Every row gives one point. Any point is a mix of the corners, with weights that add up to 1. It lies inside the corners' shape when no weight is negative. Is each point inside? If not, which corners have a negative weight?

Corners:
(1): [ 25 -43]
(2): [-29  23]
(3): [23 33]
Points:
[21 -3] => inside
[17 27] => inside
[  9 -55] => outside (3)
[-7 18] => inside

Corners:
(1): [ 23  14  21   1 -13 -41]
(2): [ 17 -18 -65 -10   9 -40]
(3): [ 13 -24  44 -57  21  17]
(4): [-10  23 -39 -21 -60  32]
(5): [-15  68  16  19   7 -26]
(6): [-36  36  35  40 -64   9]
(7): [-32  17 -35 -37 -10 -20]
Points:
[  1   6   6  -5  -3 -27] => outside (4)
[  0  12  17 -13   4 -16] => outside (4)
[-22  28   6  -7 -35   1] => outside (2)
[ -3  14  30 -10  -4  14] => outside (1, 7)

Corners:
(1): [  0 -22 -56 -31   2  32 -32  -1   5  11  -2]
(2): [ 53  -2  46 -46 -23 -60  25 -55  24   4 -23]
(3): [ 33 -14  10  29 -11  15  62 -11   5  13   9]
(4): [ 11 -27  -8  93   8 -41  50  68   8  -1 -30]
(5): [-34 -17 -47   3  -7  38  23  68 -70 -81  37]
(6): [  2 -10 -43  34  -4   7 -12 -56 -21 -32   1]
(7): [ 21 -38 -43  25 -42 -31 -22 -19  41 -24  41]
(8): [ 42  -9 -31   5  43 -30  40 -27  41  -2 -11]
(9): [ -3  18   1  24 -20 -48  14  11 -33  16  -1]
(10): [ 25  32 -10 -17  10   6  -7  42  13 -11 -24]
(11): [-44  16   8  15 -18 -36   1 -31   9  12   1]
(12): [ 51 -50  14  30  16  31 -19 -38  26  27  50]
Points:
[ 16  17  24  19   4 -34  39  16   2   3  -9] => outside (1, 6, 7)
[ 17 -12 -24  16  10 -12  19  -5  11  -6  -3] => inside
[ 18  -1   7  39  12 -20  40  17  -2  -6 -17] => outside (1, 7)
[  9 -10 -11  18   3 -10  17 -16  17  -5   1] => outside (9)
[  3  -4 -25  12  -2   5   5   4 -14 -26   6] => inside
[ 13 -14 -13 -14  -2   2   7   9  19  -1  -1] => outside (6, 9)
[ 50  -8  18  15  -7 -25  -3 -63  40  20  14] => outside (1, 4, 5)

Corners:
(1): [-22  -1  29  28  31  -2  17  -8   5  28  -4  18 -19  64  57 -48  63  -3
  22 -35]
(2): [  6 -22 -18  -4  27 -41 -29 -75   2 -47 -20  18  -8  38  21  -9  18  20
  50 -16]
(3): [ 52  31 -14  31 -34   6  25 -11   8 -63  57  17 -39 -19  22  27 -34  26
 -24  66]
(4): [ 39 -21 -25  35  -4  11  11  46   8  -2 -17 -22   3  10   4  30  20   2
 -29  -5]
(5): [ 51  23  64  62 -29 -29 -12 -13  -7   8  -2  42  -6   0  17  14  23  -7
  -2 -41]
(6): [-19  31 -49  66  52 -36 -32 -34  22 -19  19  21 -21   6 -59  -9  30  12
  34   5]
(7): [ 32 -14 -18 -66 -14 -19  32 -22   4 -21  31   2  12  53  -5  21 -17   8
 -22 -40]
(8): [ -5  -7   9  31 -32 -43  -6 -28 -32  -6  14 -26  15   4  25 -37 -37 -36
  10  23]
(9): [ 19  43 -58 -16  20 -10 -26 -29 -65  38 -23  38  -7 -17  -4   2 -28  -3
  27  -4]
(10): [ 55  70  -7 -26 -51  27  51  33 -11  72 -60  47 -47  31 -11  22   5  -6
  16 -34]
(11): [  1   0  33 -21  33   9  15   9 -24 -19  14  -1  -2  36 -26 -11  71  28
  41 -20]
(12): [  1 -16 -44  27 -87 -38  39  -9 -21  26  22  46  54 -35  -9   0 -24  71
 -11 -45]
(13): [-40 -32  -7  63 -14   4 -11   6 -38 -38  -9 -12 -12   2 -12  -9  17 -24
  26 -44]
(14): [-14  22   7  -6 -19 -28 -36  28 -13  -3  54   7 -12  56  17   1   0  12
  34   6]
(15): [-59 -20  -9 -23 -23 -23 -32 -13   1  47  31  15  18  21  25  13  37 -35
   0  13]
(16): [ 25  80  -2  20 -16  -1 -23  20 -20  26  13  -2 -15 -22  47 -42  32 -27
  10 -28]
(17): [ 39  27  -3 -35 -41 -44  33  10  -7  13 -39 -15 -13  36  14  14   6 -13
 -94  19]
(18): [ 44  -9  20 -18   4 -33 -12  15  16   8 -60  35   0  39 -36 -49  46  -3
 -50  -9]
(19): [-27  -7  29   8 -30   3 -29  -2  20   0  -7 -35  -1  33  -5 -28   1  12
 -39 -17]
(20): [-13   3  34  -2   9 -42 -22  31  11  18  22 -22 -46   6   5  -6  17 -17
  -6 -14]
(21): [ 12  87   5 -23 -18 -44   5  14  18 -11 -25  32 -10  -1   5  34 -48   8
  -4  15]
Points:
[ 16   9   2  -5 -25 -15  15  -2 -12  13 -10  13   2   5   9   0   9   3
 -13 -19] => outside (6, 14)
[ 45   2  -2  -4 -43 -14  15  -8 -18 -26 -17  15   4  19  -8  25 -22  21
 -15   0] => outside (1, 6, 15, 16, 20)
[ -8  31 -27  43 -30 -20  -5  -1 -28  19   7  21 -20 -17  32  19  -9 -17
  20   4] => outside (7, 11, 18, 19)
[ -2   6  -2  10 -11  -9  -5   0  -2   4   9  15  -5  14  -3  -3  15  11
  12 -23] => outside (8, 17)
[  7  18  22 -56 -28 -28 -19  11 -23  16 -30  20  -1  27  -5   6  20   2
   5 -47] => outside (1, 3, 4, 6, 8)
[  8  13  -5  -3 -17 -12   3  -1 -11  13  -2  14  -4  16  -1  -2   8   8
   3 -16] => inside

Corners:
(1): [ 35 -48 -19  -9  41  15 -26 -16 -10 -42  27  23 -18  -2  26  11   7   6
  19 -64]
(2): [ 28 -11 -24 -24  44  54 -20 -64 -27 -32  -4  18 -14   7  37   5  73   4
  -6 -12]
(3): [ 12 -11  18 -33 -18 -13  24   3  17  -4  -1  65 -47  15   0  50 -17  34
  -1 -11]
(4): [-17  50 -38   0 -36 -30 -32  21  14   0  -9 -21  27  53   3 -76 -38 -39
 -29  34]
(5): [-16  31 -37  20 -38 -30  22   9 -12 -52 -34 -45   6   4 -48 -39 -35 -33
 -52   6]
(6): [ -1 -29  27   8 -14 -55 -14   0  -6  -5 -36  56  21   0 -42  28   5   3
  -1 -36]
(7): [ 13  41  -1   2 -44 -33   7  22  -9   1  23 -38  44  46 -18  -1 -48 -86
 -52  22]
(8): [  1  52 -12   3 -12 -46  16 -18   9 -45  23   4  46  18 -49 -67 -14 -47
 -13  37]
(9): [-34 -23  34   3   4  48 -24   5   4  10  19  28  11   6 -29  41 -32  17
   5  19]
(10): [ 16  -6  -1  11 -21   5 -14  -2 -46  13 -33  22 -27  -6  -4  60 -38   2
  57  18]
(11): [-38  40   7  31 -45 -67 -34   0   7 -23  23 -35  54 -33  19 -36 -35 -45
 -46  43]
(12): [ 33 -39 -27   0 -56   8  -5  -4 -51  11  20  40  10 -37 -13  38 -37  17
   6  -6]
(13): [ 33  40 -26  42 -22 -45 -49  40 -18 -19  45 -42   2   1 -47 -56 -50 -18
 -55  34]
(14): [ -1 -30  -8  35  21  60 -23 -43  32 -11   4  23 -59  20  28   4  51 -33
  15 -35]
(15): [  9  10  -5 -13  24  43 -15  -8 -18   6  22  13 -16 -23  17 -22  64  19
  18 -47]
(16): [ 47  23 -59  24  39  26  17  -7  45 -11   2   2   2   5  16   3  30   5
   1   5]
(17): [ 41 -38  -5  26  36  41  38 -75  11  15  15  -1 -17  26  51  -3  26  38
   4 -25]
(18): [-16 -58  -2  25   1 -16  26  29 -65   0   4  54   2  -8  22  25   1 -16
  -6   4]
(19): [-10  -2 -15  14  13  44 -13 -22 -12 -46  62  24  -1  51  22  16  47  30
  16 -41]
(20): [ 21 -25  50  13 -72  17   0  54 -48 -15 -42  30  17   4 -14  32 -11   3
  35   9]
(21): [  5 -25  -8 -34 -27 -31 -10   6  -2   2  13 -11   7  14 -26  21  -4  12
  35  29]
Points:
[ 13   7 -16   9  -5  -2  -6   1  -1 -14  10   5  -1   5  -3  -4  -2  -3
  -8  -1] => inside
[ 11   0  -4   8 -15  -3  -7  -2 -20  -6  -5  12  -2   6  -7  17 -17 -10
  14   8] => inside
[ 16   3  -9   3  -9   6 -12 -16  -5 -18   0   5   3  10  -2   6  -3  -5
   1   5] => outside (15, 18)
[ 25 -27 -35  18 -28   2 -22  29 -40 -27  -8  15  -9  24 -17  32 -15 -18
  10  -6] => outside (3, 8, 9, 11, 15, 17)
[  1   3 -19  13  -4   3 -10 -14  -8 -12   7  17  -5  -2  -5 -12   2   2
 -12  -1] => outside (1, 7, 20, 21)
[ -1 -20 -14 -18 -13   7   9   3 -10 -32 -13  39  -3  27 -22  23   7 -12
  -2  -9] => outside (10, 11, 13, 15, 17)

Corners:
(1): [ -2  16  31   9 -17  13 -15  12 -22 -47  15   3  53  -8 -42  19   7 -21
 -10 -35]
(2): [-71  -5 -30  31   9 -18  13  36 -19   8 -28  53  26  20  14 -95  32  -1
 -16 -27]
(3): [ 35  38 -31  -4 -22 -21  -7  -3  14  43  53  19 -20 -60  -3  19 -12  38
  -9 -24]
(4): [  2  60  43 -35 -17   3 -27   3  10  -5  45 -35 -32  38  17  58 -16  11
  47  20]
(5): [-26   2 -11   7 -15  57 -76 -31 -65 -13  82  17 -18  14 -25   7  51 -16
  42 -27]
(6): [  9  -3  11 -31 -17 -36 -33   1  29 -19 -13  15 -56 -20 -68  35 -11  29
  28  -5]
(7): [-27   0   7  -6  38 -21  -7  24  12 -25 -51  41  -8 -12 -10  26   7  -1
  19   4]
(8): [-23  -8  13  18  -2  38 -48  41   6 -22 -21  22 -10  18 -50  44  64 -51
  14  14]
(9): [ 44  67 -43 -39 -14 -54 -54 -22  38   4  20  43  11 -11  22  18 -16  62
 -10  15]
(10): [ 25  10  12 -14  49 -39  45  58   7 -89  60 -10 -30  90  28   6 -15  15
  27  35]
(11): [-32  -4   8   1  -9  37   2 -34  28 -38  -3  -1 -22 -40 -61   8  18 -59
   2  25]
(12): [ -3  10  45 -37  13  14   3  35  24  -5 -13   1 -13  50  36 -12  -4  29
  15  -8]
(13): [ 20 -19 -51 -12 -29 -26  11   2 -58  34  59 -13  13 -52  21 -34 -32  18
  -4  19]
(14): [  4   5  27 -23  42   2  38  48 -28 -29  21  13 -24  74   7 -35  41   7
  43  46]
(15): [ 47  75 -37 -56  28  -2   0  -4  38 -31 -25 -24 -16 -10  -2  10 -29   8
  11  -2]
(16): [ 49  -9  37  23  31  -5  12 -19  -1   6 -23 -38 -30  11  -2  21   1  29
  23  29]
(17): [ 19  18 -39   3 -36   8  -2   3 -22  33  63  14   4  16 -19   2 -10  27
  29 -23]
(18): [ 25  55  63 -36 -91 -22  26  24  67 -39 -19  -8  14   6  45 -21 -15   8
  15  -2]
(19): [ -4  39 -20   1  18  50 -25  42  24   2  -6 -23 -15 -44  17 -35 -16 -64
  17  33]
(20): [-49  21  -7  10  14  42 -23  14  -5 -21  -1  14 -53   7 -15 -28  20  39
  25  31]
(21): [  8  24 -14  48   1 -50  60  15 -29 -43  23  56  22 -13  16   0 -34 -13
 -82   8]
Points:
[  5  23 -17  -3 -27 -13  -5  14   2   1  41  13  -6 -13   6   1 -18  -9
  -5   2] => outside (1, 7, 14, 15, 16, 20)
[  1  15  15  12  -1   6   2  10  -6 -21  19  -3 -14   8   5  -7  11   2
  11  25] => outside (6, 7, 12, 15, 17)
[-15   7 -11  10  12   1  12   1 -25 -11  29  10  -6  10  -6  -4  -3  14
   1  -9] => outside (6, 8, 9, 14, 18, 19)
[  4  14  13  -3   7   5   0   7 -14 -36  26   5  -8  34   0  14   8   5
  15  11] => outside (2, 3, 6, 19)
[ -4  13  11   4  -5  -5   3  17   3 -13  -8  12  -5  -4  -3  -3  -3  -2
  -1  15] => outside (3, 5, 10, 15)
[  0  13   5  -1  -2   0  -5  12  -3  -8  17  11 -10   3  -3  -2   7  10
  11   7] => outside (15)
[  9  29   5 -10   9 -12  -4  14   9 -16   2  11  -9  12   3   3  -4  19
  13  -1] => outside (8, 11, 13)
[ 18  28  -2 -13  -3  -5 -10   7  13 -15  15   2 -12  -1   1  13  -9  11
   9   6] => outside (2, 14)
